Rows are points. Each copy is the shape, with its points in the same order, turned, moved and blurred by noise. Say if it was mirrored as well.
(in the rows, 128 means zero)

Shape (9 x 3):
[[116 159  83]
 [ 50 134 208]
 [159 194 168]
 [ 90 108 200]
 [168 168 115]
 [127 172  93]
 [161 164 116]
 [134 155 100]
 [129 196  88]]
Copy 1 (9 x 3):
[[ 78 129  84]
 [ 57 138 227]
 [139 188 129]
 [ 98 113 216]
 [136 154  94]
 [ 90 146  85]
 [133 148  96]
 [106 127  91]
 [ 79 168  72]]
Copy 1 is: only turned
Copy 2, 9 rows:
[[100 110 100]
 [ 97 203 209]
 [145  78 188]
 [147 191 183]
 [148  80 127]
 [114  83 109]
 [148  94 122]
 [126 106 111]
 [ 98  69 111]]
Copy 2 is: mirrored
Copy 3, 9 rows:
[[ 92 135  93]
 [ 71 153 238]
 [165 194 146]
 [113 123 231]
 [148 138 107]
 [112 142 101]
 [146 142 107]
 [123 130 109]
 [106 170  84]]
Copy 3 is: only turned

Shape (10 x 6):
[[ 53 160 132  99 117 149]
 [ 44 154  91 126  39 113]
 [ 93 152 133 140 137  92]
 [104 201 220 149 136  85]
 [184 129 156  57 143  84]
 [141 119  78 182 122 120]
 [181 141 157 156  86 112]
 [197 141 119  95 138 152]
 [169 101 160 121 183 119]
 [ 63  48 133 100 164 113]]
Copy 1:
[[150 167  78  46 136 144]
 [174 172  56  56  51 104]
 [150 154 118  86 149  87]
 [177 191 193  70 152  71]
 [ 77  99 188 103 137 127]
 [148 142  70 172 116 103]
 [159 144 163 163  94 114]
 [ 87 135 137 156 135 167]
 [125 104 150 138 190 126]
 [156  53  68  62 171 113]]
Copy 1 is: mirrored
Copy 2:
[[ 54 145 141 108 111 195]
 [ 52 131 129 118  20 149]
 [ 57 139 129 133 135 111]
 [ 65 184 209 157 167 101]
 [151 162 134  58 173  86]
 [120  91  82 170 113 117]
 [163 133 160 155 122  95]
 [186 152 107 109 156 140]
 [136 105 128 110 208 115]
 [ 53  50 126  63 161 148]]
Copy 2 is: only turned

Shape:
[[149 141 110 131 112  89  78  84]
 [ 98  92 172 195  99 202 196 124]
 [127 186 178 105 163 138 127 148]
 [ 73  92 176 136  76 176 194 137]
 [143 143 191 142  87 129 205 125]
 [130 160 108  58 137  58 113  91]
 [162 123 119  68  88 166  70  73]
 [ 84  93 157 149 110 149 146 152]
 [154 100 139  81 161 107 108  52]
 [140 109 169 150  86 182 182 145]
 [153 149  66  81 155 114 132 101]
 [144 142 111  99 167 109  89 115]
 [ 96 198 110 102 161 103 121  64]]
Copy 1, 13 rows:
[[124  88  99 151 130 108  83  91]
 [145 168 192 116   7 170 142 139]
 [ 75 153 143 125 155 174 145 127]
 [ 90 142 183  94   7 142 147 156]
 [ 98 124 168 130  62 143 204 108]
 [ 73  84  84  91 165  93 111  80]
 [118  45  80 109 102 184  75 122]
 [112 145 179 109  64 125 114 164]
 [137  68 138  74 139 144  90  70]
 [132 122 164 124  43 168 175 152]
 [132 122  59  69 149 118 118  98]
 [121 118 107 108 170 131  94 119]
 [ 73 150  87 101 136 135  91  49]]
Copy 1 is: mirrored
Copy 2 (13 x 8):
[[177 164 144 116  88  84  88 109]
 [124  65 193 142 121 176 212 103]
 [117 185 160  75 183 129 138 138]
 [ 82  69 177  90 111 162 194 131]
 [154 117 186  72 127 107 219 144]
 [128 177 104  49 118  47  85 112]
 [158 161 117  46  81 152  76  87]
 [105  86 181 125 131 134 136 140]
 [156 137 144  63 136  84  87  43]
 [148  84 172  86 131 173 186 134]
 [144 141  71  89 150  92  90 106]
 [153 163 125  98 147 100  79 110]
 [100 202  97 104 147  73 130  88]]
Copy 2 is: only turned
Copy 3, 13 rows:
[[157 140 115 126 140  92  64 100]
 [ 79  69 176 162  88 149 200 141]
 [123 197 187 122 181 167 131 143]
 [ 63  81 181  99  99 153 180 156]
 [121 142 195  98 107 110 192 149]
 [141 183 125  62 191 102  84  88]
 [182 117 150  91 124 175  70  50]
 [ 95  90 153 130 129 152 128 166]
 [169 113 153 104 206 117 112  57]
 [119 105 169 117  92 150 188 161]
 [154 160  90  90 181 137 117  72]
 [162 162 121 110 190 146  87 104]
 [100 198 145 120 184 131  99  54]]
Copy 3 is: only turned
